Each row of a before or after table is a point. The points were changed in one or more steps. Then noise was added and the rows were shuffled. The steps act on columns, c1 being the first. What was done? A step turns or swaps two columns, mirrors them in a line or flattens them onto one, adds a multiple of one to another, or multiplies or shifts one. Angles are multiples of 10 degrees, from the lower column toward the higher: turns from -170 to 170, lines from 10 to 170 but not 90. Use the fewest steps. Two steps may share a column if one is a turn and the other turns, adds or multiplies; they go together, in the order done. Otherwise the lowest column goes first.

Before (8 x 2):
[[ 0.30 -0.15]
 [-0.07 -0.47]
 [-0.96  0.72]
 [-0.74  0.01]
 [-0.57 -0.43]
 [ 0.21 -0.30]
 [-0.18 -0.05]
 [ 0.12  0.09]]
After (8 x 2):
[[ 0.70 -0.26]
 [ 0.22  0.40]
 [-0.16 -0.05]
 [-0.24  0.24]
 [ 0.68 -1.01]
 [ 0.18 -0.01]
 [ 0.70  0.20]
 [-0.08  0.36]]
Steps: turn c1 and c2 by 160 degrees

Before (12 x 6):
[[ 0.61  0.37 -0.60 -0.57  0.27 -0.53]
 [-0.79 -0.30 -0.03  0.12  0.48  0.12]
 [ 0.03  0.44  0.04  0.57 -0.52  0.14]
 [-0.15  0.80 -0.36 -0.11 -0.37  0.54]
 [-0.18  0.12  0.51 -0.17 -0.81  0.55]
 [-0.48  0.00 -0.37  0.38 -0.63  0.40]
 [ 0.27 -0.18  0.53 -0.37  0.09 -0.27]
 [ 0.03  0.45  0.47  0.41 -0.32 -0.36]
 [ 0.51 -0.16 -0.38 -0.67 -0.59  0.40]
 [-0.31 -0.16  0.40  0.37 -0.24 -0.14]
 [-0.04  0.05  0.13  0.52  0.52  0.13]
 [ 0.16 -0.31 -0.40 -0.68 -0.13 -0.70]]
After (12 x 6):
[[-0.50 -0.20 -0.33 -0.03  0.02 -0.76]
 [-0.15  0.13  0.12  0.40 -0.44  0.27]
 [ 0.09  0.41 -0.26  0.46  0.16 -0.52]
 [ 0.25  0.08  0.57 -0.11  0.15  0.22]
 [ 0.04  0.64  0.15  0.71  0.52 -0.05]
 [ 0.65  0.07 -0.73 -0.07  0.20  0.51]
 [ 0.50 -0.30 -0.22 -1.05  0.09 -0.68]
 [-0.12  0.49 -0.73 -0.64 -0.13 -0.61]
 [-0.37  0.02  0.47  0.59  0.24 -0.14]
 [-0.85 -0.32  0.11  0.03 -0.48  0.29]
 [ 0.21 -0.38 -0.15  0.09  0.64  0.33]
 [-0.17  0.38  0.34 -0.73  0.10 -1.00]]
Steps: turn c2 and c3 by -30 degrees; add -1 times c6 to c4; turn c5 and c6 by 130 degrees

Before (13 x 9):
[[ 0.14 -0.69 -0.25 -0.60  0.02 -0.17  0.47  0.25 -0.31]
 [ 0.32  0.47 -0.28 -0.21 -0.05  0.25 -0.01 -0.23 -0.13]
 [-0.70  0.37  0.24 -0.31 -0.21  0.31 -0.52 -0.22 -0.25]
 [-0.09 -0.83 -0.18 -0.68 -0.03 -0.09 -0.54 -0.16 -0.17]
 [-0.14  0.54 -0.13 -0.54  1.86 -0.21  0.22 -0.25 -0.08]
 [-0.02  0.55 -0.45  0.08 -0.20 -0.56 -0.21 -0.03 -0.22]
 [-0.19  0.65  1.04  0.67  0.48  0.08 -0.39  0.79  0.08]
 [ 0.22 -0.21 -0.15 -0.54 -0.03 -0.31  1.32 -0.03  0.35]
 [ 0.29  0.34  0.45 -0.32  0.06 -0.02 -0.28 -0.21 -0.17]
 [-0.03  0.35 -0.11 -0.70  0.23 -0.08 -0.48  0.39  0.17]
 [-0.55  0.02  0.62 -0.56 -0.02 -0.07  0.10 -0.24  0.46]
 [-0.32  0.39 -0.22 -0.59 -0.05  0.01 -0.46  0.21  0.41]
 [ 0.27 -0.85 -0.51  0.02  0.10 -0.01 -0.54  0.26  0.00]]
After (13 x 9):
[[-0.61 -0.04  0.50  0.76  0.23 -0.03 -0.22  0.12 -0.14]
 [ 0.23 -0.44 -0.29 -0.02 -0.21  0.00  0.94  0.15 -0.04]
 [-0.29  0.45  0.11  0.15  0.09  0.31  0.06  0.53  0.38]
 [-0.28  0.64 -0.20  0.75 -0.19  0.06  0.20  0.16 -0.11]
 [-0.23 -0.57 -0.19  0.54 -0.08 -0.11  0.66  0.50  0.49]
 [ 0.64  0.34 -0.24  0.11 -0.17  0.28 -0.43  0.18  0.23]
 [-0.22 -0.70 -0.16  0.70 -0.13 -0.32 -0.78 -0.81 -0.01]
 [-0.11  1.00  0.97 -0.44  0.49  0.07  0.36 -0.36 -0.39]
 [-0.17  0.64  0.06  0.67 -0.02 -0.05  0.36 -0.03  0.23]
 [-0.15 -0.71 -0.25  0.37 -0.08 -0.10  0.17 -0.56  0.61]
 [-0.92  0.52 -0.43 -0.14 -0.25 -0.48 -0.18  0.16  0.11]
 [-0.47  0.32  0.66  0.43  0.40 -0.20 -0.56  0.05  0.35]
 [ 0.27  0.32  0.33  0.14  0.27  0.07 -0.13  0.38  0.24]]
Steps: add 1.5 times c6 to c1; turn c7 and c8 by -140 degrees; turn c2 and c7 by -30 degrees; flatten c3 and c5 onto the line at 30 degrees; turn c4 and c9 by -150 degrees

Before (9 x 12):
[[-0.46  0.24  0.11 -0.67 -0.23  0.14 -0.66 -0.38 -0.30 -0.01  0.19 -0.06]
 [-0.34 -0.48 -0.53  0.37 -0.28  0.01  0.12  0.18 -0.37 -0.45  0.10 -0.31]
 [-0.35  0.20  0.17  0.25  0.48  0.04  0.40 -0.30 -0.08  0.46 -0.44  0.69]
 [-0.25 -0.08  0.20 -0.64  0.28  0.12 -0.27 -0.87 -0.71  0.13  0.34  0.02]
 [ 0.25 -0.82 -0.66  0.45 -0.29 -0.37 -0.18  0.24  0.24 -0.19 -0.03  0.16]
 [-0.55 -0.99 -0.61  0.49 -0.59 -0.46  0.18  0.19 -0.06  0.02 -0.13 -0.06]
 [-0.25  0.05  0.42  0.02  0.03  0.29 -0.20 -0.56 -0.32  0.44  0.27 -0.14]
 [-0.20  0.14  0.24  0.78  0.34 -0.60  0.13 -0.46 -0.28  0.20 -0.35  0.57]
 [-0.48 -0.21 -0.23 -0.23  0.11 -0.03 -0.51 -0.01 -0.38  0.15  0.65 -0.03]]
After (9 x 12):
[[ 0.03  0.08  1.05  0.58  0.35 -0.15 -0.34 -0.36 -0.29  0.21  0.10 -0.88]
 [-0.02  0.12  1.48  0.04  0.03  0.21  0.29 -0.42 -0.35  0.40 -0.24  0.30]
 [-0.02 -0.84 -1.77  0.66 -0.28 -0.24 -0.01 -0.01  0.28 -0.14 -0.10 -0.32]
 [-0.01 -0.49 -1.42  0.50 -0.30 -0.18  0.09 -0.04 -0.35 -0.45  0.15  0.32]
 [ 0.00 -0.98 -1.66  0.75 -0.65 -0.36 -0.16 -0.07 -0.06  0.02  0.19 -0.21]
 [ 0.01 -0.07  1.16 -0.78  0.29  0.15  0.27 -0.75 -0.67  0.11 -0.28  0.08]
 [ 0.00  0.23  0.65 -0.58 -0.23  0.09  0.20 -0.25 -0.36  0.02 -0.62  0.13]
 [-0.07  0.23  0.70 -0.01  0.49  0.45 -0.45 -0.23 -0.07  0.46  0.43 -0.44]
 [ 0.03 -0.22 -0.48 -0.23  0.03 -0.02  0.67 -0.09 -0.42  0.15 -0.55 -0.08]]
Steps: multiply c1 by 0; turn c3 and c8 by 20 degrees; multiply c3 by 2.5; add -0.5 times c5 to c4; mirror c6 and c12 in the line at 20 degrees; swap c7 and c11

Before (12 x 20):
[[-0.32  0.15  0.80 -0.60  0.08  0.20  0.40  0.17 -0.51  0.08  0.04  0.15
   0.16  0.12 -0.61 -0.02 -0.56  0.53  0.09 -0.42]
 [-0.33  0.06 -0.27  0.55 -0.43 -0.42 -0.11  0.08 -0.53  0.51  0.22 -0.23
   0.16 -0.19  0.24 -0.45 -0.15 -0.34 -0.12  0.30]
 [ 0.41 -0.96  0.23  0.14 -0.87  0.10  0.37  0.37 -0.47 -0.55 -0.11  0.93
  -0.62 -0.35 -0.39  0.54  0.12 -0.12 -0.63 -0.14]
 [ 0.08  0.02  0.80  0.23 -0.56 -0.23 -0.70  0.03 -0.82 -0.69 -0.54  0.11
  -0.20  0.67 -0.36 -0.14  0.03  0.39  0.11  0.15]
 [-0.01 -0.11  0.54 -0.62 -0.24  0.23 -0.53 -0.35 -0.61 -0.14 -0.29  0.16
   0.15 -0.47 -0.49  0.00  0.40 -0.41  0.20 -0.89]
 [-0.36 -0.19  0.73  0.37 -0.71 -0.42  0.02  0.76 -0.51  0.39 -0.25 -0.13
   0.57  0.16 -0.71  0.05  0.40 -0.65 -0.35 -0.80]
 [ 0.63 -0.06 -0.33  0.18 -0.40  0.65 -0.28  0.17  0.06 -0.07 -0.59 -0.03
  -0.57 -0.01  0.03  0.51  0.41  0.24 -0.40 -0.55]
 [-0.43  0.01  0.25 -0.61 -0.21  0.10  0.43 -0.07  0.19  0.26  0.19  0.47
   0.17  0.28 -0.74  0.58 -0.01 -0.51  0.40  0.34]
 [ 0.63 -0.85 -0.44 -0.48 -0.37 -0.13  0.52  0.23 -0.24 -0.21 -0.49 -0.25
  -0.26 -0.30  0.30  0.51 -0.33  0.26 -0.55 -0.06]
 [-0.40  0.05  0.81 -0.51  0.01 -0.34 -0.37 -0.52 -0.06 -0.67 -0.59  0.60
   0.35  0.83  0.31 -0.21 -0.77 -0.20  0.07 -0.62]
 [ 0.20  0.23 -0.51 -0.13 -0.12 -0.48 -0.13  0.05 -0.33 -0.39 -0.33  0.20
  -0.31  0.61  0.04 -0.03 -0.22 -0.48  0.40 -0.04]
 [ 0.14 -0.54  0.06  0.26  0.05  0.21 -0.45  0.53 -0.81 -0.34  0.27  0.76
  -0.19 -0.20  0.24  0.38  0.26 -0.36  0.29  0.38]]
After (12 x 20):
[[ 0.03  0.03  0.81  0.78 -0.45 -0.09 -0.68 -0.56  0.72 -0.63 -0.91  0.09
  -0.31  0.50 -0.03 -0.05  0.06  0.31  0.14  0.11]
 [ 0.45 -1.06  0.16  0.69 -0.89  0.05  0.35 -0.14 -0.24 -0.45 -0.58  0.92
  -0.57 -0.60 -0.05  0.53  0.17 -0.09 -0.65 -0.17]
 [-0.29  0.13 -0.29  1.20 -0.46 -0.47 -0.21  0.12 -1.07  0.62 -0.43 -0.32
   0.23 -0.21 -0.04 -0.53 -0.30 -0.34 -0.21  0.29]
 [-0.30 -0.23  0.83  0.95 -0.68 -0.48 -0.12 -0.79  0.18  0.42 -0.54 -0.14
   0.62 -0.41  0.07  0.12  0.45 -0.68 -0.48 -0.72]
 [-0.21  0.26  0.78  0.02  0.07  0.13  0.47 -0.21 -0.56  0.22 -0.44  0.13
   0.08  0.05 -0.61 -0.06 -0.23  0.57  0.16 -0.32]
 [ 0.61 -0.04 -0.35  0.77 -0.32  0.69 -0.13 -0.13  1.77  0.11 -0.14 -0.12
  -0.50 -0.18  0.35  0.47  0.28  0.24 -0.46 -0.56]
 [ 0.58 -0.85 -0.49  0.14 -0.37 -0.22  0.50 -0.02  1.14 -0.15 -0.33 -0.28
  -0.30 -0.38 -0.21  0.54 -0.26  0.31 -0.63 -0.09]
 [-0.33  0.11  0.82  0.10 -0.02 -0.19 -0.47 -0.20  1.53 -0.56 -0.27  0.61
   0.46  1.12 -0.50 -0.23 -0.55 -0.17  0.20 -0.58]
 [ 0.26  0.32 -0.60  0.55 -0.16 -0.43 -0.26 -0.51  0.65 -0.19 -0.44  0.22
  -0.27  0.43 -0.08 -0.11 -0.19 -0.43  0.43  0.00]
 [-0.37  0.11  0.30 -0.02 -0.20  0.13  0.43 -0.13 -0.36  0.34  0.23  0.51
   0.19  0.26 -0.21  0.64  0.21 -0.48  0.37  0.38]
 [ 0.04 -0.67  0.02  0.92  0.09  0.35 -0.41 -0.29 -1.53 -0.25 -0.65  0.76
  -0.20 -0.57  0.20  0.37  0.19 -0.28  0.19  0.34]
 [-0.02 -0.08  0.53  0.01 -0.21  0.24 -0.54  0.61  0.16  0.00 -0.74  0.14
   0.08 -0.15  0.13  0.05  0.39 -0.44  0.21 -0.86]]
Steps: shift c4 by 0.60; turn c6 and c7 by 10 degrees; mirror c8 and c14 in the line at 110 degrees; turn c9 and c11 by 70 degrees; multiply c9 by 3; shift c10 by 0.10; multiply c15 by 0.4; turn c15 and c17 by -50 degrees
